Each row is a point. The last column is the point's height on a tilted bowl or saddle (a function of degree 2), plus a little noise. Count its main directions that bend up, bend down and stay straight.
In the rows, 100 means zero.

Points (15 x 4)
113, 122, 98, 101
94, 64, 26, 5
150, 82, 123, 103
122, 98, 65, 89
74, 111, 185, 79
76, 118, 172, 93
102, 106, 77, 86
89, 39, 163, 130
81, 136, 94, 126
145, 76, 104, 122
45, 25, 96, 130
83, 111, 99, 103
86, 129, 68, 94
113, 123, 87, 101
70, 139, 84, 131
Directions: 2 up, 1 down, 0 straight

Points (21 x 5)
101, 119, 53, 110, 116
76, 92, 106, 101, 97
88, 142, 119, 35, 98
144, 65, 126, 86, 81
71, 116, 51, 125, 122
94, 87, 130, 140, 76
67, 41, 130, 82, 105
128, 138, 160, 137, 5
93, 77, 88, 132, 99
5, 126, 103, 101, 80
90, 57, 98, 133, 94
144, 88, 60, 74, 103
54, 145, 86, 97, 81
102, 84, 112, 112, 88
153, 62, 117, 130, 47
74, 73, 98, 137, 106
82, 75, 91, 62, 92
168, 137, 53, 73, 142
99, 142, 60, 126, 117
142, 93, 102, 64, 108
96, 64, 126, 111, 88
Directions: 2 up, 2 down, 0 straight

Points (23 x 5)
112, 73, 132, 87, 97
95, 121, 55, 133, 12
93, 91, 83, 101, 84
83, 110, 100, 133, 71
43, 89, 120, 80, 69
170, 77, 61, 69, 53
115, 87, 120, 80, 99
95, 97, 77, 127, 77
62, 58, 148, 110, 34
95, 110, 98, 108, 78
105, 83, 145, 137, 73
87, 88, 96, 84, 82
76, 92, 129, 91, 74
75, 119, 101, 39, 65
104, 127, 195, 108, 63
130, 98, 115, 113, 105
93, 69, 126, 113, 93
84, 81, 138, 84, 65
95, 125, 80, 76, 55
77, 73, 77, 69, 67
83, 98, 99, 149, 76
146, 148, 108, 75, 114
86, 104, 92, 78, 74
Directions: 2 up, 2 down, 0 straight

Points (45 x 7)
73, 141, 60, 87, 85, 119, 83
115, 103, 97, 98, 103, 90, 96
117, 93, 195, 90, 62, 74, 60
113, 90, 47, 102, 120, 91, 47
125, 108, 108, 83, 101, 142, 129
105, 62, 116, 91, 106, 112, 72
121, 66, 119, 119, 79, 72, 94
120, 98, 81, 91, 74, 111, 106
70, 51, 93, 65, 156, 108, 5
65, 85, 134, 69, 66, 95, 97
94, 98, 92, 76, 87, 136, 114
53, 108, 104, 95, 127, 96, 91
81, 121, 69, 60, 131, 102, 87
67, 54, 77, 107, 119, 107, 35
151, 117, 156, 96, 103, 80, 74
107, 65, 81, 54, 114, 127, 62
98, 95, 80, 130, 125, 165, 83
116, 68, 87, 88, 115, 84, 59
111, 105, 69, 69, 65, 119, 118
84, 75, 101, 77, 117, 125, 71
66, 69, 79, 108, 65, 50, 68
70, 109, 123, 101, 102, 125, 94
79, 94, 64, 115, 93, 86, 60
146, 88, 86, 121, 164, 120, 52
116, 97, 94, 96, 122, 72, 87
114, 126, 109, 95, 97, 101, 105
93, 30, 94, 109, 88, 85, 39
116, 81, 90, 148, 104, 90, 81
140, 105, 121, 65, 70, 96, 127
88, 108, 84, 103, 106, 120, 90
87, 95, 151, 86, 84, 111, 91
110, 89, 118, 102, 54, 94, 103
102, 129, 101, 154, 148, 122, 93
78, 60, 103, 92, 71, 89, 76
79, 57, 164, 94, 94, 77, 84
105, 112, 78, 82, 101, 78, 92
81, 135, 92, 58, 121, 136, 116
86, 118, 93, 117, 87, 72, 90
94, 119, 83, 110, 103, 64, 94
83, 69, 100, 97, 105, 51, 92
89, 100, 102, 77, 100, 124, 101
92, 99, 90, 59, 102, 73, 90
83, 82, 84, 107, 109, 118, 71
69, 75, 96, 75, 158, 119, 38
57, 109, 69, 117, 131, 91, 79
Directions: 1 up, 2 down, 3 straight

Points (47 x 7)
110, 91, 158, 101, 76, 115, 130
102, 105, 131, 121, 109, 121, 115
50, 109, 130, 154, 72, 119, 142
114, 95, 76, 75, 55, 113, 84
118, 126, 140, 160, 73, 109, 115
96, 79, 78, 105, 138, 68, 102
75, 110, 81, 161, 103, 101, 111
83, 119, 103, 120, 114, 83, 89
108, 104, 53, 149, 75, 140, 100
84, 98, 120, 137, 67, 84, 92
104, 110, 107, 98, 103, 88, 83
49, 41, 133, 101, 159, 129, 184
130, 95, 114, 99, 81, 99, 83
133, 114, 115, 95, 132, 104, 101
129, 95, 59, 144, 101, 90, 80
121, 103, 88, 102, 100, 83, 71
88, 58, 97, 99, 108, 75, 101
57, 117, 107, 195, 136, 142, 195
127, 119, 120, 119, 104, 116, 92
61, 86, 80, 143, 134, 114, 131
85, 100, 45, 83, 114, 121, 97
71, 117, 77, 61, 115, 135, 110
80, 75, 133, 160, 100, 85, 125
166, 105, 90, 87, 77, 119, 57
100, 128, 125, 118, 96, 102, 96
91, 54, 107, 79, 76, 63, 94
124, 99, 83, 114, 168, 95, 129
161, 83, 79, 106, 119, 105, 84
73, 86, 107, 40, 116, 60, 118
122, 135, 87, 87, 101, 104, 72
122, 71, 122, 83, 48, 93, 103
77, 68, 56, 63, 148, 78, 130
65, 92, 90, 122, 57, 112, 108
88, 105, 61, 131, 118, 50, 73
39, 98, 67, 118, 90, 149, 131
88, 96, 113, 110, 52, 112, 104
128, 77, 80, 167, 127, 124, 136
67, 113, 96, 37, 99, 57, 109
161, 93, 60, 102, 69, 104, 52
135, 153, 129, 78, 132, 152, 108
71, 97, 102, 105, 152, 109, 127
62, 79, 92, 82, 91, 67, 84
102, 103, 86, 100, 52, 137, 95
114, 116, 116, 78, 63, 94, 86
77, 94, 96, 127, 180, 129, 161
113, 91, 80, 128, 82, 53, 56
89, 53, 140, 107, 127, 107, 151
Directions: 4 up, 1 down, 1 straight
